Every row gives one point. To make a cloud, some directions were put in groups of two or more. Within a group, all points are equally far from the middle, so they leave a hole (a ring in 2 directions, a hollow ball in 3). The other directions are filled evenly. Then the cloud was stretched, turned, moved and blurred a little. Count the holes, and give their numbers of directions, smallest first.

Cloud (19 x 3):
[[-89 -41  32]
 [  8  25 -14]
 [ 65  79 -15]
 [ 11   7  18]
 [-42  13 -25]
 [  5 -33  50]
 [-52  -5 -70]
 [-17  -3  20]
 [-64   4  38]
 [-37 -30  15]
 [-51  -5  25]
 [-26  11 -37]
 [ 32  -2   3]
 [-71  -7  38]
 [ 28   0   0]
 [-31   6 -66]
 [-39   2 -29]
 [-52  34  -4]
 [-15 -52  34]]
Holes: 0

Cloud (54 x 6):
[[ 31  -9   2  66   8   3]
 [-15  -4  43  64  81  39]
 [-11  -3  41  28  33 -24]
 [ 49  40  20  12  42 -25]
 [ 61  79  -6  -5  69   6]
 [-33  45  11  17   4 -15]
 [-44   2  11  54  11  27]
 [ 53  65 -26  37  17  50]
 [-40  -8  -8  52   3  68]
 [-49  -4  37   0  -8  25]
 [  8  38  24  31  18 100]
 [-93 -58   9  60 -43  19]
 [  3  64  13  14  28   9]
 [ 95  25 -14  10 -19   2]
 [-12 -71  -5  -7 -12  18]
 [ 38  13 -49 -30 -16 -21]
 [-34  58 -17  24  -5  -4]
 [-36 -48  30 -17 -47 -12]
 [ 20  39  11  -5 -42 -61]
 [ 10  -8   8  -8   3  34]
 [-31   1  29  58 -52  -9]
 [ -5 -89  40  -4  17  41]
 [  7 -70 -11  39 -46  28]
 [ 10  -2  -6  40  22   5]
 [-19  -1  54 -20  -6 -23]
 [ -4  37 -67  30 -54  -8]
 [ 23  35 -18  -9  32   7]
 [-80   2  53  23  33   1]
 [ 25  15  34  33 -44 -50]
 [ 36 -62 -16  32 -38  26]
 [-35 -49 -11  40 -32  76]
 [-80  32  10  17  14  17]
 [ -1  18   6 -14  79  66]
 [-11  14  29  59 -32  14]
 [ 55  -8 -47  12  10  -8]
 [ 14 -61 -19   9  31  -1]
 [ 14  23 -38  21 -71 -34]
 [-39 -27  15  -3  15 -30]
 [-33  27  28  31 -33  42]
 [-60 -50  46 -13 -37  -1]
 [-70 -36  17   0  30  -6]
 [ 52 -11  51  68 -17  46]
 [ -5  -8 -20 -15 -39  64]
 [ 13  75 -40  25  -6 -18]
 [-14 -29  49  38  16  -9]
 [ 47   0 -10 -29 -22  19]
 [-36  54  16  46   8  16]
 [ -4  -7  25  -2  76   6]
 [-21 -95  20  29 -30  33]
 [-34  27 -18  10  21  50]
 [ 29 -32 -22  -5  36 -47]
 [  0 -27  43   3  32  62]
 [-83 -51 -31  51 -20  -1]
 [  9   4  56  25 -25  67]]
Holes: 0

Cloud (79 x 8):
[[-26 -76  -5 -54  10   6  10  24]
 [-39  68 -40 -12  -8  26  25  15]
 [-37 -41 -51 -22  -7  29  21 -35]
 [-18  14  -4  49 -24  30 -50  26]
 [ 21  82  -5 -25  -1 -25 -41 -24]
 [ 19 -22  -8  32 -66  17  16  -8]
 [  2 -34  -3  17 -63  10 -25 -52]
 [-29  79 -14 -13  22 -32  53 -29]
 [-54 -35  22 -51  26  25 -19 -18]
 [ -3  45 -21  -7 -43 -51   3 -25]
 [ 21   0 -32  61   7 -20  16 -12]
 [-28 -26  29   8  15  12 -53   9]
 [ -7   7  25  20   8  -1  -6  63]
 [-47  49 -58   0  20 -35 -21  17]
 [-31 -41 -32 -16  49 -20   9 -81]
 [  2  47 -15 -32  25 -30  50 -27]
 [-41  66 -18 -13  -8  39  32  23]
 [-39 -65 -13 -25  -3  38 -18  14]
 [ 60   6 -25  63 -29  61 -35 -16]
 [-63  17  26 -66 -16   6 -18   0]
 [-15 -22 -52  11   0  61  28  18]
 [-40 -89  -8 -52  -8  41  18 -23]
 [ 43  -2  10 -46 -29 -38  -7   5]
 [-46  17  71 -64  -1 -76  -4 -41]
 [-26  34  32 -51  -6 -93 -22 -49]
 [-26 -53   3 -67  51 -38   6 -55]
 [  5 -17  -5  35 -36  38 -34  47]
 [-42 -12 -30  31  33  12 -27 -57]
 [ -4  33 -32  41   6 -35 -66 -13]
 [-48 -47  35 -20  43 -55 -25 -22]
 [ 73  49 -22  37 -15  19 -15 -18]
 [ 51  -9 -41  -7 -44  20 -11 -43]
 [-57 -23 -11  38 -40 -19 -32  -1]
 [-18  36  -3 -21  77 -18  16 -60]
 [-21   0 -16  11  11 -76 -56 -13]
 [ 16 -31  67 -23 -13  -8 -38 -45]
 [-31  11  50  11 -34 -19 -64   6]
 [-11  49  18 -53  52  -8  23  28]
 [-15  41 -12 -10 -40 -66 -16 -40]
 [-14 -14   7 -59  41 -24  46  14]
 [ 32  73   0   5  12   8 -13 -58]
 [-21 -73  15 -21  25 -29  22  14]
 [  5 -57   3 -53  69 -11  21 -86]
 [-62 -12 -20   2   8  14  57  -3]
 [-78 -39  29 -22   7 -61 -26  14]
 [-28   5  19 -31 -60  12 -22 -14]
 [ 40 -75  29  10  40 -24 -30 -59]
 [-39 -27   4 -74  32 -25 -23  -4]
 [-38  58 -22  45  58 -12   8 -23]
 [-12 -77 -34  13  25  71 -15 -69]
 [-20 -18 -28 -58  31 -35  -8   8]
 [ 21 -23 -16 -28  49   3  21  33]
 [-31  -2 -34 -31  38 -49  35 -14]
 [-24   1  21  21  28 -95 -29 -45]
 [-23  69 -26 -21  41   4 -17 -44]
 [ -1  66 -25  -2 -34  23  27   0]
 [  0 -83 -30  30 -19  57 -38 -20]
 [-49  37  38 -50  37 -13  45  29]
 [ 10 -17  -6 -22  38   6   6  52]
 [-69 -31  12 -68 -13  -6  21  10]
 [  5   6 -36 -21 -19   4  46 -39]
 [-71 -25  32 -64 -22 -11  19 -32]
 [-21 -61   4 -65  -9  31  43   9]
 [-55 -30  39 -10  10 -91 -25   2]
 [-21  37  31 -65  23 -58  45  -1]
 [ 39   6  26 -53 -14  51   0  20]
 [ 74 -19  11 -37  15  14 -37 -77]
 [ 70 -36   9   0 -11  15 -55  26]
 [-61  14  39  14  17 -41  19  49]
 [-54  10  75 -56 -11 -55  22 -32]
 [ 27 -11 -37  17   7 -30 -55   4]
 [-11 -48   3 -81  21 -23  34  -6]
 [-96  29  -3 -27 -16 -28  50 -19]
 [ -9  60  27  28 -53   4 -22  54]
 [-22 -43 -37 -19  44 -22  40 -65]
 [-57  71   1  -8  16  42  18  15]
 [ 31  14   8 -18 -32 -63 -30  18]
 [-40 -16  33  14 -56 -22 -43 -17]
 [ 28  14  -7  12 -20  17 -36 -82]]
Holes: 3 (2, 2, 3)

Cloud (89 x 9):
[[ 25  -2 -11  61  23 -15 -70 -22  -7]
 [-14 -23 -27  57 -66  38 -56  -6  33]
 [  0  26 -42 -32 -29 -40 -19 -43  -6]
 [-44 -38  -8 -35 -42  49  64  29  50]
 [-37   8  25 -32  27  81  -5 -33 -14]
 [ 32 -40  17  79 -25 -25   4 -12  34]
 [  9  -4 -47 -15 -56  56  -2  44  -6]
 [ 17   7   7 -72 -38   3 -32 -43 -13]
 [ 42   8  11  20  30  54  19  21  -8]
 [-17  29  43 -29  63 -24 -31 -57  18]
 [-14 -18 -37   1 -19  23   2  44 -68]
 [ -4  -3  12  44 -39  17  17 -22 -22]
 [ 32   3  38   7 -12  17  48  44 -13]
 [-68 -10   4  -7  35 -22   7 -12  -3]
 [ 25 -57  10  57  45  18  13  -6  -9]
 [  7   2 -47  75 -40   6  -2   3  17]
 [ 28  28   5 -59   0 -24  13 -24  -1]
 [-62 -11  15  45  38  -5  46  66 -22]
 [-43 -15  69 -47  19   6  -7 -32 -10]
 [ 43  -2 -24  23 -64 -18  -6 -42  22]
 [ 22 -43  35  33 -26  57 -16  35  18]
 [-11 -26  49  75  64  27  57  24 -13]
 [ 34   1  63  24  92 -55  -3 -44 -21]
 [ 37   0  15  16  17  15 -24 -71 -38]
 [-32  15 -18   2 -74   2 -47 -28  74]
 [-14   1  44  -2  62 -57  12 -51 -32]
 [  1 -25  63   1  16 -69  25 -38  61]
 [ 26   6  83 -40  42  36 -10 -92   3]
 [ 45 -25 -28  -5 -40  16 -58  -8  36]
 [-49  -2  53  33  -3   0  57   6  14]
 [-50   2 -29 -27 -54   8  40  16  52]
 [ 16 -22  36  12  29  40 -48 -57  59]
 [-38   8  43   5   6  24 -53 -77  10]
 [-12   4  82 -35  14  26  42 -42 -18]
 [ 53  11   3   8 -33 -14  24  19 -34]
 [ 44  18   7   7  -1  -6 -83 -16  30]
 [ 40  39  46  -1  30 -30 -12 -12 -85]
 [  6 -31  40 -23   4 -66  47  -1 -34]
 [  3  23  34  89  24  -5 -53 -36  12]
 [ -1  52  58   9   9  36 -47 -29 -76]
 [-29   5 -21 -61 -51  13  15  -4 -18]
 [ 24  -4 -25  35 -51  76  -7 -24  39]
 [ -6 -34  27  70  -2 -25 -11  13  19]
 [-10  21 -32  18 -11  83 -65   4   2]
 [-29 -70 -11  -7   9 -21  41   4  26]
 [-45 -23  69 -16  10   9  27 -74  36]
 [-34   5 -26  18 -78   7  18   8  66]
 [  9  -5  55  11  15  86  -3 -73  -2]
 [  6  19 -14  -6   5  40 -56  42 -13]
 [-31  44 -33   9 -46  -6  17 -11  15]
 [-30 -18  12  35  21  92   4 -12  -7]
 [-11   2  27 -40  23  19  -8  38   4]
 [-10 -20  21   3  28  51  30  -3  75]
 [-11  -7  23  -9 -24 -15 -24  54 -39]
 [-27 -24  58 -32 -15  35   1 -60  90]
 [-12  52  50 -18  72   4  23   7 -70]
 [-12  33  23  26  80 -13  24 -17 -21]
 [ 32   1  14  18 -22  52 -72  16 -51]
 [ 62  -5  64  -4  31  51  -3 -50 -47]
 [-15  16 -19  26 -87  41  -1  18  48]
 [ 11  39  47  -8   7 -34 -52 -59 -57]
 [  5   9  46 -18  44 -58  39  35 -69]
 [-32  33  37  43  26  35  16 -35 -31]
 [ 35   3 -21  47 -21  10 -28  57 -83]
 [ 26 -23  11  36  -5  22   1  60  28]
 [  4  16  34  -9  49  57 -57 -50 -23]
 [ -3 -28  26 -36  56 -71  29 -38  -5]
 [-16   2  19  31  47  30 -12 -64   5]
 [ -7  14 -32  63   2  51  19  62 -34]
 [ 49 -12 -18   0 -12 -39  51  -1  41]
 [ 17   0   9  35  27 -36 -66 -16 -57]
 [-10   1  40 -39  37 -41  -7 -70 -24]
 [-20   3  56  78  18  43  21  31  14]
 [-20 -31  63  40  63  -2   1   3 -38]
 [-16 -62   1  36 -22  -4  58  57  55]
 [ 24 -26  -2  38 -27  19   7  45 -66]
 [-24 -18  66  -8  61  61 -20 -37  -6]
 [ -9 -54   9 -42  14 -60  36   0  44]
 [ -9 -20  31 -16  18 -76  57 -40  50]
 [ 16   4  -3  15 -16   4  66   6 -17]
 [ -9  -8  -2 -42 -26 -53 -29  -5  42]
 [  4 -20  44  62  27  26  12  53 -63]
 [-34   3  35 -33  61 -13  43   4 -67]
 [ 17  -3  17 -73   3 -25  13  -8  32]
 [-16 -16   1 -43 -24  62  28  50 -13]
 [-15  29  -7 -48 -63  13 -31  29   4]
 [-42  40  68   6 -11  35 -39 -50   1]
 [  2 -10 -10  81 -30 -42 -10  27  10]
 [  2  40  14 -17  -9  22 -73 -89  33]]
Holes: 1 (8)

Cloud (99 x 9):
[[  -7  -21   36  -21  -29  -70  -47  -24   36]
 [ -21   11   10   28   -8  -23  -44   82   64]
 [   6   -5   16  -34   67  -16  -19    6   -7]
 [  25   29  -76   16   15  -51    3    9    8]
 [  33   52  -58  -30  -21   -5    4   48    7]
 [ -38  -12  -33   35   47  -30   25   33   14]
 [  19  -79    9  -30  -12  -15  -59  -23   -5]
 [ -30   -3   -5  -15    6   28  -18   32    1]
 [ -23   25   -5  -23  -42    3   41  -52  -23]
 [  75    2  -41   -5    4    5   61  -30   18]
 [  60  -27    9   41   16  -89   -1   35    2]
 [   9  -33  -17   55   23   73  -27    2   -9]
 [  59  -39  -44   79    1   13  -46  -13  -15]
 [   7   -4  -13   30   33   61  -20  -48   16]
 [  47  -47  -21   17  -70   14  -37  -10  -12]
 [ -54  -28  -29   -7   41  -16   61  -33    8]
 [  17    9  -25   21  -57  -80  -23    1   58]
 [  10    3    0    4  -16   14    1  -45  -83]
 [  11   48  -66    9    8  -67   -2   26   24]
 [  31   10  -51  -37   62   19   10   36  -33]
 [  66   22  -13    2  -44   21  -57   16   11]
 [  -2    0  -70   45   -1   27   31   37    1]
 [ -20   54  -41   58  -59  -21  -22   -7   24]
 [  12  -15   17   30  -63  -69  -40   31   13]
 [ -34   25   18    9   46   74   24    7  -16]
 [ -72  -27  -10   26   53  -23   38  -18   24]
 [  15   16  -63  -42  -21   63   38   13   42]
 [  14  -13   11    2   34  -27  -58   -2   -5]
 [ -22  -42  -29  -31   44  -40   67  -13   46]
 [ -91   24    4   44   -6  -15  -57   17   41]
 [ -56   -1  -30  -27   21  -51  -21    6  -13]
 [  28  -38  -37   56  -32   -3  -34  -42    6]
 [  25  -66   -4   -6  -21  -36  -42  -52   22]
 [  49  -11  -45   59    5   53  -63  -38  -36]
 [  46  -27  -26    6   -5  -56  -37  -43   19]
 [  52  -44    3  -17  -26   36  -40  -21  -24]
 [  14  -11   31   30   -4   58    8  -23  -29]
 [  74  -18  -65   14  -47  -10   23   30   36]
 [ -36   -1  -17  -39  -53  -11   37    6   -2]
 [  -6   72    7   11   -4  -26  -25  -33  -36]
 [  12  -14  -20   22  -40 -103   35   12   74]
 [  20   47    2  -34   72    9   16   34   45]
 [  -1   -7   10  -52   38   16  -43   -6  -27]
 [  42  -22  -11    5  -30   52  -30   -3   66]
 [ -51  -28   -2   -5   44  -19   -9   -4   -5]
 [  17   -2   44   24  -23  -33  -16   37   42]
 [  31  -33    5  -42    0   36   -8   -1   54]
 [  64  -25  -13  -23   19    8  -17  -62  -35]
 [   6  -37  -61   -9  -31   19   26   17  -12]
 [  -2  -20   19  -16   -3   28    9  -18   75]
 [  -5  -66   14   11  -48   46  -56   -2  -11]
 [ -32   24   39  -19  -52  -44  -31  -48    9]
 [  20   11   30  -37   37   71   41  -31   32]
 [ -35   40  -62   51   13  -29    4  -51  -25]
 [  -5   22  -65   17    7   27  -17   52  -18]
 [ -96  -55  -18    0  -42   48   18  -34    7]
 [ -29    8   34   16   38  -23  -15  -73  -28]
 [ -55   25  -31   11  -53  -20  -35   62  -35]
 [ -51  -38   33    3   46   54   26  -51  -36]
 [ -24   36  -19   44  -45  -57   -3    1   12]
 [  19   -4  -18   10  -54  -17   25  -50   68]
 [  62  -29    5  -29   15  -12  -40  -25  -29]
 [  18    9    5  -48   58  -36  -27  -31   55]
 [  19   -7    4   32  -17  -81  -11   22  -31]
 [  24   -6  -15  -17  -47  -34   35   25   -7]
 [  21  -56  -13   49   42  -10  -22   -8   34]
 [  -1   25    4   36    1  -33  -55  -30    4]
 [  28   -7   -4   46   15    3  -32  -24   -4]
 [  14  -80  -14  -10  -27   28  -14   27   63]
 [ -64  -16  -31   14  -38  -10   -5   36   38]
 [  12  -12   26  -18   56  -65   -8  -53   34]
 [ -16  -47  -23  -49  -35    7   53   17    5]
 [ -49  -41  -38  -33    4  -38    1  -14    9]
 [ -14   18  -36  -67  -13  -48  -22    5  -53]
 [  -4   23   16  -21   35    3  -49   51  -19]
 [  25   -1   36  -77  -24   53   21  -67   51]
 [   1  -28  -64   -9   13  -69   23    3   21]
 [  -1  -16   14    9   24  -39  -14  -34   72]
 [ -45  -74  -18   21   -9   46   17   24  -32]
 [ -12   50  -56   -7   23   41   26   12   -5]
 [  22  -22   35  -14    4  -73   -1  -25    7]
 [  76   20  -49   16  -14   48  -17  -32   -7]
 [ -27  -22  -10   64    9   29   -5  -50   79]
 [ -17    1    8    5   -3    6  -12   77   41]
 [ -61   40   14  -19  -23  -34   36   49  -27]
 [  12   14  -39   10  -62   -1   -4   25  -21]
 [  23  -35  -27   61  -45  -20   62   44   13]
 [ -22    8  -47   -4   26  -32    2   12  -60]
 [ -59    0    3   39   17   45   29   12   35]
 [ 121   -6  -25  -16  -24   33   11   15   25]
 [  -2   56  -31  -18  -39  -25   13  -17   18]
 [  33   19    2   33  -33   29   32  -20   30]
 [  -7  -30  -41   30  -16  -17   15  -12  -71]
 [   6    0   18  -41   22    1  -33   -2   26]
 [   4   20   24  -52   -1   -1  -38  -27   49]
 [  63  -26   -2  -30  -41  -49  -51    6   -2]
 [  56   36   16    6   32  -69   29    8   14]
 [   3  -47  -13   69    8    1  -17  -64    0]
 [  14   12   53   -3   24  -46   14  -15  -33]]
Holes: 1 (2)
